Each row is a point. The window is the flat piece filled in between its corners: a triangle in 3 columns, a solid with four corners in 4, and so on. A path goes straight from each point to the next, and from the last back to the first. After which points does the path pass through the window?

Window (4 x 4)
[[-0.37 -0.44  0.06  0.24]
 [-0.44  0.91  0.46 -0.18]
 [ 0.46 -0.07  0.73  0.06]
 [ 0.72 -0.02 -0.16  0.35]]
Path:
(1): [0.21 0.13 0.56 0.67]
(2): [ 0.44 -0.28  0.12 -0.27]
(3): [ 0.42 -0.10  0.53 -0.18]
(4): [0.36 0.08 0.69 0.35]
(5): [0.39 0.39 0.82 0.60]
(6): [ 0.40  0.12  0.38 -0.59]
(7): [ 0.78  0.19 -0.11 -0.33]
(8): [0.57 0.30 0.06 0.53]
(9): [-0.18 -0.23  0.08  0.48]
(10): [-0.07 -0.36  0.06 -0.29]
(11): [ 0.18 -0.40  0.05 -0.02]
(12): [ 0.06 -0.25  0.31  0.62]
(13): [-0.66  0.16  0.70  0.68]
(14): [-0.30  0.13  0.23 -0.28]
(15): [-0.30  0.39  0.18 -0.74]
(16): [-0.38  0.64  0.44  0.18]
Through the window after points: 1, 3, 9, 15

Window (6 x 6)
[[ 0.18  0.40 -0.05  0.00 -0.48  0.21]
 [ 0.35  0.71  1.20 -0.46  0.31 -0.39]
 [-0.23 -0.81 -0.70  0.22  0.54 -0.02]
 [ 0.14  0.07 -0.13 -0.67 -0.07 -0.39]
 [-0.21  0.22 -1.17  0.25  0.23  0.12]
 [-1.02 -0.34 -0.34  0.24  0.42 -0.12]]
Path:
(1): [ 0.06 -0.02 -0.27  0.78  0.16 -0.38]
(2): [ 0.52  0.36 -0.12 -0.11 -0.39 -0.59]
(3): [ 0.34  0.33 -0.01 -0.32 -0.18  0.25]
(4): [ 0.17  0.37  0.53 -0.66  0.34  0.03]
(5): [ 0.18  0.55  0.75 -0.01  0.01 -0.51]
(6): [ 0.10 -0.03  0.33 -0.04  0.16 -0.47]
(7): [ 0.04  0.08  0.31 -0.37  0.39  0.10]
(8): [-0.11  0.42  0.74 -1.09  0.08  0.42]
(9): [ 0.20  0.11  0.64  0.21  0.14 -0.79]
(10): [ 0.09  0.40 -0.33 -0.03 -0.05 -0.28]
(11): [-0.23  0.17 -0.29 -0.49  0.17  0.18]
(12): [-0.30  0.17 -0.45 -0.31  0.13  0.55]
Through the window after points: 4

Window (8 x 8)
[[ 0.32 -0.48  1.61  0.11 -0.85  0.12  0.27 -0.19]
 [-0.43  0.36 -0.79  0.80  0.08 -0.31 -1.02 -0.22]
 [ 0.36  0.47  0.10 -0.64  0.66 -0.35  0.05  0.01]
 [-0.97 -0.05  0.06  0.23  0.20 -0.49  0.79 -0.06]
 [-0.20 -0.57 -0.62 -0.21  0.52 -0.49 -0.17 -0.08]
 [-0.14 -0.12 -0.94 -0.06 -0.41 -0.20 -0.38 -0.09]
 [-0.27  0.28  0.38 -0.29 -0.07 -0.65 -0.54 -0.03]
 [-0.33 -0.43 -0.30 -0.45  0.05  0.39 -0.32 -0.08]]
Path:
(1): [-0.34 -0.03  0.17  0.00 -0.27  0.19  0.30 -0.82]
(2): [-0.26 -0.35  0.10  0.13 -0.09 -0.19  0.07  0.16]
(3): [-0.32 -0.22 -0.79 -0.18  0.53 -0.40 -0.37  0.32]
(4): [-0.41 -0.03 -0.54 -0.33  0.40 -0.66 -0.25 -1.11]
(5): [-0.01  0.06  0.01 -0.13  0.23 -0.24 -0.32 -0.65]
(6): [-0.44  0.20 -0.02  0.06  0.34 -0.23 -0.11  0.74]
(7): [-0.04 -0.39  0.17  0.07 -0.17 -0.06 -0.21  0.24]
(8): [-0.42  0.03  0.20 -0.42 -0.16  0.28 -0.08 -1.11]
(9): [-0.20  0.02 -0.09 -0.42 -0.04 -0.18  0.00 -0.63]
(10): [ 0.01 -0.21 -0.08 -0.09  0.24 -0.03 -0.24  0.50]
(11): [-0.21 -0.11 -0.41  0.11  0.17  0.09 -0.36  0.73]
(12): [-0.35  0.08 -0.18 -0.20 -0.14 -0.40 -0.47 -1.04]
Through the window after points: 7, 9, 11

Window (11 x 11)
[[ 0.69 -0.05  0.13  0.39 -0.23  0.62  0.50  0.25  0.10  0.24  0.43]
 [ 0.66  0.13  0.31 -0.27  0.03  0.05  0.06 -0.11  0.64  0.08  0.46]
 [-0.92 -0.97  0.63  0.11 -0.01 -0.15  0.08  0.54 -0.26  0.14 -0.32]
 [-0.55  0.22 -0.58 -0.46 -0.06 -0.57  0.22  0.60 -0.30  0.38  0.49]
 [-0.55 -0.55  0.42  0.52 -0.26  0.10 -0.49 -0.21 -0.57 -0.14 -0.38]
 [ 0.43 -0.12 -0.35  0.13  0.40 -0.03  0.54  0.07 -0.11 -0.60  0.68]
 [-1.28 -0.89  0.08  0.40  0.32  0.50 -0.51  0.54 -0.20  0.26 -0.20]
 [-0.97 -0.66 -0.53  0.13 -0.21 -0.46  0.19  0.12  0.29  0.56  0.04]
 [ 0.06 -0.64  0.25 -0.52 -0.28  0.47  0.02 -0.54 -0.44 -0.07  0.07]
 [ 0.42  0.14  0.75 -0.01  0.44  0.38  0.65 -0.98  0.12  0.31 -0.07]
 [ 1.01 -0.69  0.44  0.11  0.21  0.36 -0.24 -0.30 -0.39  0.40 -0.01]]
Path:
(1): [ 0.00  0.00 -0.45 -0.03  0.20 -0.03  0.29  0.52 -0.04 -0.12 -0.41]
(2): [-0.21 -0.47  0.45  0.25  0.02 -0.18 -0.11 -0.21 -0.09  0.54  1.05]
(3): [-0.54 -0.56  0.19  0.36  0.11  0.16 -0.26 -0.03 -0.35  0.25  0.42]
(4): [-0.32 -0.52  0.17 -0.05 -0.04  0.56  0.00  0.42  0.15 -0.08 -0.87]
(5): [ 0.51 -0.41 -0.29 -0.29  0.09  0.29  0.17  0.26 -0.09 -0.11 -0.70]
(6): [-0.08 -0.25  0.49  0.55  0.19 -0.03  0.11 -0.07 -0.09  0.36  0.92]
(7): [-0.01 -0.62  0.29  0.32  0.07 -0.13 -0.01  0.04 -0.23  0.23  0.90]
(8): [ 0.54 -0.03 -0.19 -0.28  0.33  0.53  0.53 -0.04  0.11 -0.02 -0.53]
Through the window after points: 3

Window (12 x 12)
[[-0.38  0.02  0.90  0.25 -0.14 -0.97  0.36 -0.21  0.23  0.62 -0.49  0.00]
 [-0.72  0.19 -0.10 -0.24  0.70  0.33  0.06  0.09  0.22 -0.34  0.25  0.44]
 [ 0.01  0.29  0.32 -0.06  0.61 -0.97 -0.14 -0.01 -0.53  0.27 -0.16  0.01]
 [-0.11  0.28 -0.33 -1.13 -0.54  1.16  0.21 -0.75 -0.36 -0.80 -0.97 -0.55]
 [ 0.70 -0.02  0.23  0.10  0.17  0.16 -0.30  0.26  0.55 -0.02 -0.11  0.57]
 [ 0.01 -0.29 -0.25  0.16  0.07 -0.17  0.28  0.13  0.47  0.34 -0.57 -0.24]
 [-0.30 -0.48  0.21  0.04  0.48  0.86 -0.64  0.62 -0.95 -0.32 -0.57  1.06]
 [ 0.53  0.05  0.45 -0.78 -0.26 -0.34 -0.34  0.41 -0.63  0.94  0.32 -0.28]
 [-0.32 -0.21  0.10 -0.35  0.67 -0.90  0.25  0.86 -0.13 -0.10 -0.49  1.15]
 [ 0.28  0.24  0.65  0.58  0.02 -0.50  0.28  0.73  0.16  0.22  0.02 -0.07]
 [-0.05 -0.18 -0.09 -0.10 -0.60 -0.35 -0.72  0.35  0.00  0.05  0.22 -0.14]
 [ 0.15 -0.57  0.34  0.70 -0.07 -0.27  0.23  0.16 -0.47  0.13  0.08  0.73]]
Path:
(1): [-0.09 -0.51  0.40 -0.14  0.46 -0.17  0.16  0.29 -0.09 -0.17 -0.20  0.16]
(2): [ 0.01  0.99  0.04 -0.26  0.09 -0.32 -0.01  0.31 -0.29  0.77 -0.23  0.84]
(3): [-0.20  0.00  0.12  0.12  0.24  0.47 -0.38  0.41 -0.56  0.27 -0.41  0.94]
(4): [-0.05 -0.66  0.36 -0.07  0.41  0.19 -0.31  0.46 -0.54 -0.62 -0.35  0.41]
(5): [ 0.19 -0.41  0.59 -0.31 -0.04 -0.20 -0.20  0.20 -0.26 -0.02 -0.21 -0.16]
(6): [ 0.16  0.48 -0.18  0.08 -0.47 -0.01  0.05  0.13 -0.46  0.65 -0.59  0.51]
(7): [-0.44  0.49 -0.06 -0.09 -0.22 -0.20 -0.14  0.21 -0.35  0.54 -0.18  0.43]
(8): [ 0.09 -0.55  0.50 -0.17  0.29 -0.52  0.15  0.35 -0.13 -0.22 -0.12 -0.27]
(9): [ 0.15 -0.80  0.58 -0.28  0.49 -0.10 -0.03  0.42 -0.14 -0.19  0.05 -0.65]
(10): [ 0.05  0.48 -0.02 -0.14 -0.43  0.11 -0.24 -0.13 -0.31  0.39 -0.24  0.22]
(11): [-0.28  0.07  0.16  0.03 -0.06  0.05 -0.15  0.34 -0.23  0.35 -0.38  0.59]
(12): [ 0.16 -0.47  0.33 -0.07  0.36  0.08 -0.25  0.27 -0.30 -0.20 -0.29  0.18]
Through the window after points: 3, 11

Window (14 x 14)
[[ 1.64 -0.44  0.11  0.37 -0.77 -0.47  0.26 -0.15 -0.06 -1.29  0.16 -0.32
  -0.41  0.20]
 [ 0.83  0.38 -0.67 -0.77  0.02 -0.29  0.43 -0.63 -0.08 -0.12  0.40 -0.62
   0.49 -0.02]
 [-0.12  0.18  0.10 -0.10 -0.34  0.09 -0.31 -0.42 -0.43 -0.87 -0.08 -0.43
   0.41  0.67]
 [-0.78 -0.01  0.23 -0.23 -0.52 -0.95  0.41  0.13 -0.14  0.65 -0.37  0.59
   0.04 -0.24]
 [-0.46  0.37 -0.18  0.10 -0.66  0.60  0.01  0.36 -1.21 -0.17 -0.19 -0.34
   1.01  0.64]
 [ 0.08  0.09 -0.44  0.02  0.71 -0.28  0.41  0.03  0.59  0.03 -0.21 -0.42
  -0.03  0.82]
 [-0.05  0.27 -0.19  0.22 -0.51 -0.08 -0.11 -0.45  0.17  0.25 -0.18  0.40
   0.66  0.56]
 [ 0.77  0.03 -0.09 -0.06 -0.23  0.21  0.18  0.08 -0.61 -1.23 -0.35  0.31
   0.19  0.07]
 [ 0.24  0.39  0.23 -0.31 -0.10 -0.45 -0.24  0.81 -0.39  0.24 -0.69  0.21
   0.24  0.27]
 [ 0.20 -0.59  0.77  0.19  0.02 -0.21  0.25 -0.78 -0.01  1.09  0.40 -0.46
  -0.15 -0.42]
 [ 0.40  0.35 -0.24  0.06  0.52 -0.75  0.29 -0.35 -0.22 -0.20  0.26 -0.01
   0.62  0.44]
 [-0.10  1.07  0.10 -0.22  0.73  0.05  0.20  1.03 -0.33  0.10  0.49 -0.52
  -1.12 -0.08]
 [ 0.20  0.38  0.35 -0.44  0.20 -0.17  0.66  0.12  0.30 -0.27  0.54 -0.20
   0.04  0.39]
 [ 0.55 -0.68 -0.38 -0.66  0.63 -0.08 -0.79  0.47 -1.67  0.66  0.79  0.47
   0.16  0.46]]
Path:
(1): [ 0.01 -0.07 -0.09  0.07 -0.06 -0.12  0.00  0.47  0.11 -0.22  0.41 -0.26
  0.34 -0.01]
(2): [ 0.30  0.18  0.25 -0.04  0.04 -0.22  0.17 -0.05 -0.61  0.06 -0.17  0.12
 -0.15  0.48]
(3): [ 0.57  0.35  0.00 -0.36 -0.05 -0.19  0.44 -0.26 -0.29  0.01  0.17 -0.24
  0.00  0.32]
(4): [ 0.24  0.06 -0.15 -0.29  0.17 -0.18  0.11 -0.07 -0.08 -0.05  0.34 -0.35
  0.23 -0.09]
(5): [ 0.24  0.05 -0.09 -0.15  0.11 -0.50 -0.14  0.59  0.04 -0.33  0.22 -0.24
  0.31 -0.16]
(6): [ 0.48  0.29  0.21 -0.14 -0.16 -0.08  0.28 -0.03 -0.44 -0.04 -0.15  0.03
 -0.18  0.53]
(7): [ 0.36  0.07  0.11 -0.12 -0.12 -0.25  0.24 -0.36 -0.53 -0.01  0.09 -0.14
 -0.07  0.54]
(8): [-0.03 -0.01 -0.29  0.28  0.18  0.18  0.07  0.14  0.58 -0.19  0.65 -0.36
  0.73 -0.46]
(9): [-0.10  0.21 -0.21  0.13 -0.04 -0.06 -0.33  0.56  0.04 -0.21  0.17 -0.15
  0.38  0.11]
(10): [ 0.32  0.46 -0.20 -0.54  0.20 -0.29  0.51 -0.07 -0.61 -0.31 -0.23  0.03
 -0.13  0.83]
(11): [ 0.28  0.29  0.31 -0.03 -0.42 -0.45  0.57 -0.42 -0.50  0.57 -0.53 -0.05
 -0.73  0.49]
(12): [ 0.00 -0.37 -0.02 -0.14  0.04 -0.33 -0.08  0.14  0.14 -0.24  0.52 -0.02
  0.79 -0.40]
(13): [-0.49  0.11 -0.25 -0.09  0.31 -0.19 -0.06  0.51  0.09  0.16  0.08 -0.29
  0.68 -0.24]
(14): [ 0.17  0.64  0.11 -0.34  0.22 -0.21  0.39 -0.34 -0.51  0.44 -0.07  0.23
 -0.25  0.95]
(15): [ 0.51  0.55 -0.23 -0.38  0.34  0.28  0.60  0.01 -0.45  0.55 -0.20  0.21
 -0.68  0.96]
(16): [-0.53  0.19 -0.04 -0.16  0.15 -0.45 -0.25  0.28 -0.10  0.09  0.05 -0.17
  0.85 -0.05]
Through the window after points: 3, 5, 11

Window (14 x 14)
[[ 0.29  0.04  0.73 -0.20 -0.20 -0.01  0.19  0.28  0.31  0.92 -0.24  0.39
  -0.01 -0.20]
 [-0.42  0.22  0.06 -0.05 -0.81 -0.20  0.03 -0.90 -0.02  0.63 -0.05  0.38
   0.30  0.49]
 [-0.79 -0.48  1.83 -0.16 -0.28 -1.39 -0.45 -0.10 -0.37  0.69 -0.45  0.04
   0.49 -0.11]
 [ 0.25 -0.43 -0.28 -0.77 -0.31  0.66 -0.21 -0.58  0.15  0.01 -0.20 -0.04
  -0.05 -0.04]
 [-0.18 -0.07  0.48 -0.54  0.17 -1.05  0.69  0.39  0.17  0.43 -0.33  0.07
  -0.20  0.05]
 [ 0.47 -0.34  0.53  0.16  0.66 -0.13 -0.68  0.61 -0.68 -0.95  0.03  0.96
   0.09 -0.06]
 [ 0.46 -0.44 -0.24 -0.19  0.05 -0.73 -0.32  0.02  0.57 -0.12  0.41 -0.30
   0.27 -0.67]
 [ 0.37 -0.32 -0.05  0.12  0.13 -0.63  0.55 -0.30 -0.17  0.14 -0.49  0.17
  -0.12 -0.47]
 [ 1.30  0.20 -0.10 -0.23  0.58 -0.71 -0.26 -0.37  0.09 -0.79  0.30 -1.20
   0.01 -0.51]
 [-0.07 -0.18  0.49  0.19 -0.11  0.08  0.55  0.67 -0.38  0.09  0.29  0.23
   0.54 -0.27]
 [-0.67  0.55 -0.10  0.04  0.63 -0.21  0.17 -0.41 -0.23  0.61 -0.16  0.09
   0.65 -0.47]
 [-0.79 -0.65 -0.12  0.72  0.68 -0.28 -0.35  0.66 -1.31  0.78  0.53  0.52
  -0.67 -0.26]
 [-0.40 -0.06  0.50 -0.14 -1.08 -0.08 -0.25  0.53  0.16  0.42 -0.55  0.14
  -0.16 -0.22]
 [-0.24 -0.13  0.58  0.45  0.03  0.30  0.34 -0.65  0.55 -0.40 -0.66  0.44
  -0.05  0.72]]
Path:
(1): [ 0.05 -0.22  0.17 -0.11 -0.19 -0.41 -0.02  0.24 -0.06  0.54 -0.43 -0.07
  0.35 -0.02]
(2): [-0.64 -0.03  0.58 -0.18 -0.06 -0.13  0.32 -0.36  0.08 -0.03  0.22  0.75
 -0.44 -0.44]
(3): [-0.05 -0.15  0.06 -0.07  0.04 -0.31  0.21 -0.10 -0.05  0.07  0.22  0.11
 -0.18 -0.55]
(4): [ 0.42 -0.29 -0.01  0.15  0.12 -0.01 -0.18  0.35 -0.09  0.28 -0.64  0.11
  0.30  0.64]
(5): [ 0.30 -0.18  0.05  0.16 -0.10  0.10 -0.22  0.39 -0.42  0.35 -0.28 -0.05
  0.36  0.29]
(6): [-0.14 -0.16  0.57 -0.10  0.04 -0.41  0.17 -0.40  0.23 -0.08  0.45  0.38
  0.00 -0.89]
(7): [-0.17 -0.15  0.52 -0.36  0.05 -0.52 -0.29 -0.27  0.51 -0.57  0.42 -0.03
 -0.50 -0.67]
(8): [ 0.63 -0.32 -0.13  0.17  0.23 -0.40 -0.10  0.40 -0.35  0.27 -0.16  0.10
  0.73 -0.03]
(9): [-0.14 -0.39 -0.01  0.12  0.08 -0.40 -0.53  0.19 -0.33  0.26 -0.47  0.15
  0.24  0.28]
(10): [ 0.13  0.12  0.41 -0.04  0.04 -0.27  0.62 -0.49  0.18 -0.37  0.41  0.06
 -0.27 -0.62]
(11): [-0.14  0.12  0.96 -0.13 -0.06 -0.32 -0.02 -0.36 -0.47 -0.13  0.27  0.26
  0.04 -0.58]
(12): [ 0.20 -0.41 -0.10  0.21  0.51 -0.44  0.02  0.03  0.20  0.31 -0.41  0.00
  0.25  0.48]
(13): [-0.11 -0.20  0.15 -0.04 -0.05 -0.24 -0.12 -0.02 -0.14  0.61 -0.17 -0.19
  0.28  0.00]
(14): [-0.03  0.01  0.57 -0.31 -0.29 -0.45  0.22 -0.31  0.23  0.10 -0.01  0.34
 -0.36 -0.50]
(15): [-0.58  0.41  0.62 -0.50 -0.17 -0.67  0.38 -0.07  0.20  0.08  0.31  0.63
 -0.47 -0.92]
(16): [ 0.19 -0.33  0.37 -0.17  0.16 -0.57  0.30  0.34  0.01  0.55 -0.47 -0.08
  0.13  0.34]
Through the window after points: 7, 15
